Every row gives one point. Any point is a mix of the corners, with weights that add up to 1. It lies inside the corners' shape when no weight is negative. Is each point inside? If not, which corners have a negative weight?

Corners:
(1): [ -7   0 -19]
(2): [ 27   2 -19]
(3): [-25  57  32]
(4): [ 13 -60 -18]
Points:
[ 15 -29 -16] => inside
[ 13 -40 -13] => outside (1)
[-8 14  5] => inside
[-22  38  20] => outside (2)
[-9 -9 -6] => outside (2)

Corners:
(1): [  9  18 -34  35  33   5 -20  11 -20   3  -1 -14]
(2): [ -6   0  32   1 -35 -25   4 -17 -39 -10  29  42]
(3): [ 25  41 -37  32 -28 -41  11 -12 -36 -60  20  45]
(4): [-18 -41 -10  -8  -3  28 -14  13 -35   6 -14  33]
(5): [ 24  35  52   0 -44 -30 -35 -12  45  -2 -46  11]
(6): [-10  -7  22  10  16 -17   3  32  32   8  -5   2]
(7): [  8  24 -12 -23  42 -19  11 -14  18 -19 -47   2]
(8): [-32   8   7 -28  -6 -28 -17  29 -11  -9  -1  -4]
(9): [ 19 -15 -23 -25  23  -1  43  20 -36 -12  43 -18]
(10): [-24  23  33  39 -37  -2 -31   7  41 -29  18 -23]
(11): [-47 -38   1  -7  -2 -21  39  29 -13  15  10 -37]
(12): [-31  -6 -12 -27 -17   3  20  30   4  14  35  -6]
(13): [ 16 -45  12  18   1 -51  10 -32   9  15  24   2]
Points:
[-11   0  -5   6 -25 -16   4   8 -20 -12  25   9] => outside (6, 7)
[-20 -14   6  -9 -20 -10   4  19   2  -1  19  -1] => outside (1, 2, 7)
[-14  -1  11  -8 -11 -17   0   8  -1  -7   2   4] => outside (1)
[ -7  11 -13  12   1 -20   0   0 -10 -19   2  13] => outside (5, 9)
[ -5   6 -12   7   7  -7  -5  13 -13  -3   6  -3] => inside
[ -9 -22  15   5   2  -5 -11   3   2   5  -8   2] => outside (3, 12)
[  4  12  28   0 -26 -23 -10  -7   3  -6  -6  17] => inside

Corners:
(1): [ 10   9 -20  -1  50 -19  -1  16 -25 -19   8   6  14  -9  -7 -10  33   7
 -34  21]
(2): [ -5  18 -19 -21  -7  22 -10 -17  16   0  -6 -38   6  39   4  25  17  12
  17   4]
(3): [  9  24  21 -19   2 -18  -5 -21 -10   3 -19   5 -11 -33 -17  24  -2  15
 -34   6]
(4): [-24 -22  -5  37   6  27  37   4 -22  24  14 -13  21   0   2  -2 -15  29
   7  15]
(5): [ 16  11 -21 -13   7   9  -7   8   4  39  14 -38  11  49  -4 -22  16  12
 -19  14]
(6): [-23 -12  -8   7  -4  17  27  45 -38  23  17  -6  17   6 -11   4  -1 -22
  15   7]
(7): [  4  14 -12 -25  50   3  -1 -21 -21   2   2  11 -10 -13 -40   7  -1  22
  -3  -3]
(8): [-16  -2  -2 -24  -2  14  26  -9  43  13   6  -8   9  26 -24  21  38  15
   2  -9]
(9): [ -6  -8   9  37  13  13  49  15 -24  25  10 -13   0  24  -9   3  29   4
  34  17]
(10): [  3   5   5  26   9  -4  20 -21   1  24  16 -50 -11  30  -3  19 -14 -11
 -31 -29]
(11): [ 15  -5 -24 -30  35 -45  -1   6  -1  -1  -6  -9 -34 -18 -22  -9   2   8
  -3  -8]
(12): [  4  10  -5  34  -1  -2  40  20 -11  18  16   6  29 -18 -17  -4 -16   9
  25   0]
(13): [ 12   4 -10  -3  31  -6 -30 -13   8   9  11   8 -34 -28 -28  29  -1   6
 -15   4]
(14): [ 32 -23   6 -35  13 -18 -19 -24  -5 -33   0  -1  26 -38 -39   6  -3   9
  -3  20]
(15): [  5   8  17 -45  33 -35 -22 -13   2 -15  16  13 -25 -12 -13   8 -16  18
   3  -6]
(16): [ 30 -10   3  -6 -16  10   1  -7  -4 -10  18  -6 -21  25 -11  14   4  21
 -18 -29]
(17): [-14  13  24  38  -5  17  38  19  -5 -10  -7 -23   2  27  -5 -39   0 -25
  12   7]
(18): [ 10  -4   1   1  10  18  60  19  -1  16   2  -5  16   9  20 -15  -4 -25
  22  11]
(19): [ -7  -8 -24  15 -10 -10   0 -22 -13   3  11   2   2  44  -5  -5  11  -4
 -13   7]
(20): [-10 -25   7  36   4  20  19  18 -23  14  -3  13  42   0   5 -25  21  -7
  19 -15]
(21): [  0 -34 -13  37  38  16  49  44 -14  36 -12   3  44  36  -4   6  -2   9
   7   2]
Points:
[  3 -14  -1  31   9  17  51  42 -28  14  -4  -8  37  15   6 -21   6  -5
  22  17] => outside (7, 8, 10, 13, 15, 19)
[  0   0  -1   5   2   1   7  -6 -13   6   8  -8  -2   7  -8  -2  -5   0
   4   0] => outside (1, 8, 21)
[  5 -11   2  -2   6  -4  18  -1  -8   5   4  -4  11   0 -15  -6  -7   1
  -1   1] => outside (1, 2, 9, 13)
[  1  -1  -3   7   9   6  24   7 -12  10   5 -11   8  12 -11   1   9   4
   3   7] => outside (13, 15, 20)

Corners:
(1): [  4  -1  10  14 -10 -15  -7   9   2   4  -4   2   6  -4  -3  -4   1   3
  -5   1]
(2): [ -1  -9  -2   0  -4   5   0  -3  -9   4 -15  -2   7  -4  -2   3   8   0
  -3  -3]
(3): [-2  1  8 -2  7 -3 -2  2 -1 15  2  6  3 -6  1 -6  0 -1  2 14]
(4): [  5   4  -3   2   4  -8   1 -12  -8   0   4   2   0  10  -3  32   8  -2
  -1   5]
(5): [-14  -8  -2   5  10  -4  -4  -8   3  -2   4   5   3  -6   0  -1   1  -6
  -3   1]
(6): [ 2 -7  9  0  9  1  0 -3 -3  1 -3  8  2  3  0 -3  1  1 -1 -3]
(7): [-10  15  -1   1   4   8  -4  -9  -2  -6   5   5   0   3  -1   0  -2  -3
   2   0]
(8): [ -3   0  -2  -8   3  -4 -10   2  -5  -7   5   0  -8   5  -9  -3   0 -11
  -6  -4]
(9): [ -3  -7   3   8   6   4   1   0  -9   4   8   6 -12  -1  -3  -5   4   2
  -3   3]
(10): [  1  -3   3  -6  -6  -1   8 -10   4  17  -3   5  -3  -1  -7  23   0   2
   4  -1]
(11): [ -7  -5   3   0   3   7  -8  11  -7  -8   4   4   4  -8  -3  -2 -11  -1
   5  11]
(12): [ 0 13 -4 -1  6  1 10 -8 -3 -2 -2 -2 -7 -3 -3 -3 -8 -4 18  0]
(13): [ -4  -4   0   8   6   3  -3  -6   3   8 -14  16   2  -3 -11  -8  -6  -4
  -5   2]
(14): [-1 -7 -5  3 10  4 12 -3 -4  4 -1 -5 -4 16  3 -3  1  0 -2  4]
(15): [  0  -6   9   7  -6   7  -3  -2  10  -3 -17   0   2   2   1   9   5  -2
   0  -1]
(16): [ -3  -7  -3  -3  -1  -2  -7  -3  -7   1   5  13  -7   6 -15  -1   3   0
  14  -5]
(17): [-3  0 -1 -4  8  0  0 -4 -2 -7  5 16  2 -5 -1 -6  1  3 -3 13]
(18): [  3  -3  -1   4   3   4  -9   8   6  -1   3   0   1  -1  -4 -10   2   3
   2  -1]
(19): [ -6 -11   6   0   3   0  -7  60  -5   2   6  -2   0   0  -4  -4   7   3
  -3   1]
(20): [  1   3  -1   4   4   8  11  -2  -4   2   7  -1   0   6  -2  -1   3 -23
   3  -3]
(21): [ -1  -3   8  -8   3  -2   1  10  -4  -5   2   2   2  13 -32  -3   0   1
  -4   0]
Points:
[-1 -1  2 -2  4  5  3  4 -1  4 -1  2 -2  2 -4 -3  1 -6  0 -1] => outside (1, 4, 5, 11, 16)
[ -1 -10   3   2  -1  -2  -5   7  -1   2  -5   2   1   2  -8   4   3   2
  -4  -1] => outside (3, 7, 12, 17, 20)
[-2 -7 14  6 -1  2  0 10  0  9 -1 13  0  2 -8 -8  0  2 -1  5] => outside (2, 4, 5, 8, 12, 18)
[-3 -1  0  0  4  0 -1  1 -4  2  3  4 -1  1 -5  0  0 -2  1  2] => outside (15)

Corners:
(1): [ 11   3   4  12 -25  10  -1  -7   0   4 -18 -13   2 -11 -10  -3  -1  12
  14  -7]
(2): [15 -3 -4 -9 -2 11 -9 10 -6 -4  8 -7 -6 25 -6 -8  4 -7 15 -4]
(3): [ 10   3 -19  -5   0  -2   1  14   0   2   8  -8   6  -4  19  -8 -18  21
 -22  -4]
(4): [-17  12   4  10  -8   8  14 -12  -1 -10   7  60  -5  40  25  15  14 -10
 -30   2]
(5): [ -5  10  10  -6 -15  16   3  12  13  -3  -4  10   9  -1  -9 -11   6  17
  -1   0]
(6): [  2  15  13  -9  -6  -2 -11   5  -3  -2   0   7  18 -10  -8  13 -16 -20
 -11  -2]
(7): [-11   3  14  -3  -7  12   8  -8   0  -5   5  11  -9  -6  28   1   1   3
   2  -2]
(8): [ -9   4  13  -4  -5  -4   6 -25  -5   1  16   1   6   2  16  -5   4  -3
 -15   7]
(9): [ -3   1  16  27 -38  21   0  -6  -7  -7 -23  24   3  -3  -6 -13  13  -8
   5  -1]
(10): [  2  11  -8   8  -1  -9   1  29  46   0  -3   0 -30  -5  -3  -5  -4  24
 -37  20]
(11): [ -7  11  14  10   0   2   4  -4  15   7  11  -5 -16   9  48 -14   8  23
  -1  -4]
(12): [  0   2   9 -13 -17 -27  13   1  -4  -5   7  30   6   8   0  -4  10 -54
   9  -3]
(13): [  4  17 -23  -1   4  -7  -8   5 -11  -2 -19  -7  -8 -11  15  -2   2  12
 -18   3]
(14): [  1  27  15  -1 -12   6  -8 -33  15  -1  -5   3   2 -14  -4  -7 -28  14
  11  16]
(15): [  2  10  -7  16  -5   7  -9   9   5  -4   0  -9  12 -16 -13  -6  -1   8
  16  -7]
(16): [  1   8  16   9 -16 -20  -9   7  -7  -8  13  -3   7  15  12   3   1   5
   4  14]
(17): [ -4   2 -26   9  -9   5   1 -10  22 -13 -28  -2   7  10 -11 -12  -5  -3
  12   8]
(18): [ 23  10 -20 -12   4   1  11  12  -1 -15  -2 -10   3  -3  22   0   0   2
  -3   2]
(19): [ -3  -1  12   9   2  19   9  17  -1   9  -2  12  10  -1  -4 -11   7   5
  17   4]
(20): [  4  -1 -36   5  -8  12  21  13 -15  -1  12  -9 -11  42  17  -9  14 -14
   1   0]
(21): [  1   4  13  10  -2  11  15  17  -9 -11   6 -11 -14  16   2 -12  11   7
  13  -4]
Points:
[ 1  9 -4  1 -7  7  2 -1  6 -3 -3  0 -8  6 11 -6 -1  9 -9  2] => outside (12, 15, 16, 19)
[ 4  9  6  0 -8 -1  2  0 -1 -4 -2  7 -2 -2 12 -3  0 -1 -3  2] => outside (5, 15, 17, 20)
[ 4  8 -4  3 -8  4 -1  4  2 -4  1 -4 -1  7  3 -5  0  7 -5  3] => outside (7, 12, 19)
[ 2  7  1  3 -6  4  3  5  1 -3  1  1  1  4  4 -6  1  2  0  1] => outside (7)
[  1  10   8   3 -10   6   4  -3   2  -3   8   2  -3  13  13  -3  -1   7
  -7   4] => outside (7, 12, 13, 15, 17, 19)
